Each row of a before or after table is a point. One or more steps were done to the points. Then noise was added and the rows were shuffled. The steps act on how far a point lies along the listed directions, d1 being the first. What was done? A step turns or swaps two directions, mirrors them in a line or flattens them onto one, adds a multiple of one to another, or multiplies one. Angles are multiples of 10 degrees, from the lower direction toward the higher: turns from -170 to 170, lines from 10 to 170 but not 90. Use the fewest steps. Two steps may share a direction if one is a turn and the other turns, adds or multiplies; they go together, in the order done. Otherwise the lowest direction goes first.

Directions:
(1): [-49  24  19]
(2): [-16 -51  23]
(3): [27 14 50]
Before:
[[  8   0 -42]
 [ -1 -17 -41]
 [-39   8  22]
 [-40  -1  27]
 [  5   8 -45]
 [ 19  19 -15]
 [-34 -24  29]
 [  8 -13 -45]
 [  7   5 -27]
 [-56  15   8]
 [ 37  28 -40]
 [-60 -34  -2]
 [-31 -13 -18]
 [-28   8   9]]
After:
[[-28   5  -2]
 [-55   5 -24]
 [ 21   1 -24]
 [ 22  -2 -31]
 [-22 -19 -30]
 [ 33 -19 -23]
 [-39   0  -1]
 [-43 -40 -31]
 [-43  -2   1]
 [ 18 -22 -35]
 [-30 -25   8]
 [ 17  14  -9]
 [ 42  16 -21]
 [ 23 -12 -29]]
Steps: turn d1 and d3 by -30 degrees; multiply d2 by 0.7

Directions:
(1): [-40   4  -3 -50  -8 -17 -23 -16   6]
(2): [-11  35  34  25   7   1 -41  -1 -20]
(3): [ 23  -5  14 -13  56 -26  -7   0  20]
(4): [-21  13  -2 -10  24  52   2  28  22]
(5): [-44   0  12  32   7 -23  30  -4  23]
(6): [ -4 -20   3   2 -16 -23 -20  60   6]
Before, 11 rows:
[[-20   3  10  -5   9 -29  -6   5   8]
 [ 39   5  17 -21  27  31  -2  19  13]
 [ 15 -31 -11 -10 -39 -36   0 -12 -15]
 [  8  -4  21   8  43 -35   6 -23  16]
 [ 21   9  19  -3  35   7 -32   5  10]
 [ 12 -28 -11 -27   1 -23  -5   0  15]
 [  2 -27 -32 -57 -39   8  11   0   6]
 [-11 -19  12   0  10  10   7  60  19]
 [ 28  -8  20   2  10 -36 -35   0 -14]
 [  0 -26 -18   7 -60 -23 -12 -15 -17]
 [ -9  -2  18  37   4 -22   9  44  -1]]
After, 11 rows:
[[  1   3  30   6  22 -29  28 -27  21]
 [ 24  -5  19  -7   8 -34 -40  -5 -14]
 [ 20 -26 -22   5 -56   3 -22  10 -20]
 [ -3   8  25   7  30 -25 -18 -24  14]
 [ 34  20   1 -12  21  30 -10  -6 -25]
 [ 20   6   4 -19  22  27  22 -47 -10]
 [  3  11  -1 -26  10   7 -19  -1  -5]
 [ 13 -25 -14 -28  -2 -18  -3 -13  10]
 [  7  -7  13 -27  40  -8 -27  25  22]
 [ 26 -31 -16 -16 -39 -15 -10  13 -15]
 [ -5 -31 -25 -18 -45 -16  38 -19   5]]
Steps: multiply d1 by 0.7; turn d1 and d3 by -20 degrees; turn d4 and d6 by -130 degrees; turn d4 and d5 by -120 degrees

Directions:
(1): [ -3 -24  45  -7   0  20  13   0   6  13 -14 -11  -3 -26  54  51 -25  -8]
(2): [ 44 -35   5  27 -23   3   0   3   3 -19  14  12 -26 -44 -43  24  18  -9]
(3): [-16  -3  -5 -18 -21  16 -18 -30  -2  15  -6  58   5 -17   7   9  20  60]
(4): [ -7 -32   5 -55   2 -28  28 -26  -5 -29  36  -3  11  24  -1  20  31 -10]
(5): [ 26  22 -12  10   1 -40  15  13  27  -9 -23 -15   2  25  -6  49  -6  50]
(6): [ 22 -40   7 -24  -9 -33 -52  22 -32  37   3  -8   4  15  -8  -3 -27  11]
Before, 12 rows:
[[ 15   0   1  -3  -9 -25  18  -7  16 -23   9 -13   3   6  -4  54  -4  24]
 [-33 -34  25 -41  -5  -4 -18  -5 -25  30   6  -1  20  29  23  -4 -12 -13]
 [ -9 -12   8 -32   1   3 -20   0 -21  14  12   3  20   7  16   2  -3 -10]
 [-16  -6  16   6   6  32   6  -6   5   8   7  12   7 -29  27   2   0   6]
 [ 20  39  -7  59   4   7  12  27   1   7 -14 -16  -9  -4 -13  -4 -24 -14]
 [  6  18   5  60  -6  29  11  11  22 -12  -8 -13 -33 -35  -2  -8   3 -29]
 [ 14 -25  15   5 -25  14 -39   9 -18  20  -6  26 -13 -35   2  17  -5  16]
 [ -5  39 -35   2  17 -33  21 -12  11 -29   4 -20   8  40 -25  -4  12  12]
 [ 28  29 -19  22   2 -15 -31  32   7  31 -22   1  15  21 -31   9 -24  47]
 [ 18  -3  12  20 -17  28 -39  18 -16  30 -10  15 -10 -24 -11  -7 -25  11]
 [-33  37 -36  16  -2  24  -3 -13  -4   3 -10  24   6   5  -8 -55  12  10]
 [-13  -4 -15  -2  -6  -8 -44  -7 -26  18   3  21 -11  15 -17 -25   3  18]]
After (12 x 18):
[[-11  35   9  26  25  11  21  -2  20   2 -27 -23  -3  -7  30  32 -28   7]
 [-30 -37  26 -49  -6   1 -23  -8 -29  34   9  -1  19  27  18 -15 -10 -18]
 [-33 -12  13 -18   2  19  14 -38  -3 -17   7  18  -9   3  22  22  23  -1]
 [ -2  -2 -15   3   2   3 -24  -4 -18  16  14  16  10  -3 -16 -38   7  16]
 [ -1  19  -9 -19  13  -5  48 -13  32 -30  13   1  24  28 -19  47  30  23]
 [  2  -5  -3 -20  -7   1  13 -22  -4 -28  37  20   5   6 -33  -1  43  -2]
 [  6  22 -24  56 -11  -1   7  10  13 -19   6  -8 -23  -8 -38 -32  27 -18]
 [-45  34 -10  13   2  50  27 -27  10  -8 -16  20   3 -15  26 -25  11  -3]
 [  6 -23 -12 -27 -19 -12 -10 -17 -20 -20  22  26  -3  -9 -27  11  38  18]
 [-12 -10   9 -30   1   7 -17  -5 -18  10  10   2  19   5  20  -1   1 -11]
 [ 26   2  -4  16 -15 -27 -20  17   8   4  -5 -18   1   6 -14  42 -22  33]
 [  7  42 -19  33   9 -11  45   2  13 -30  13 -16   1  18 -29  -7  10 -26]]
Steps: turn d4 and d6 by -110 degrees; turn d1 and d6 by 130 degrees; add 0.3 times d2 to d5
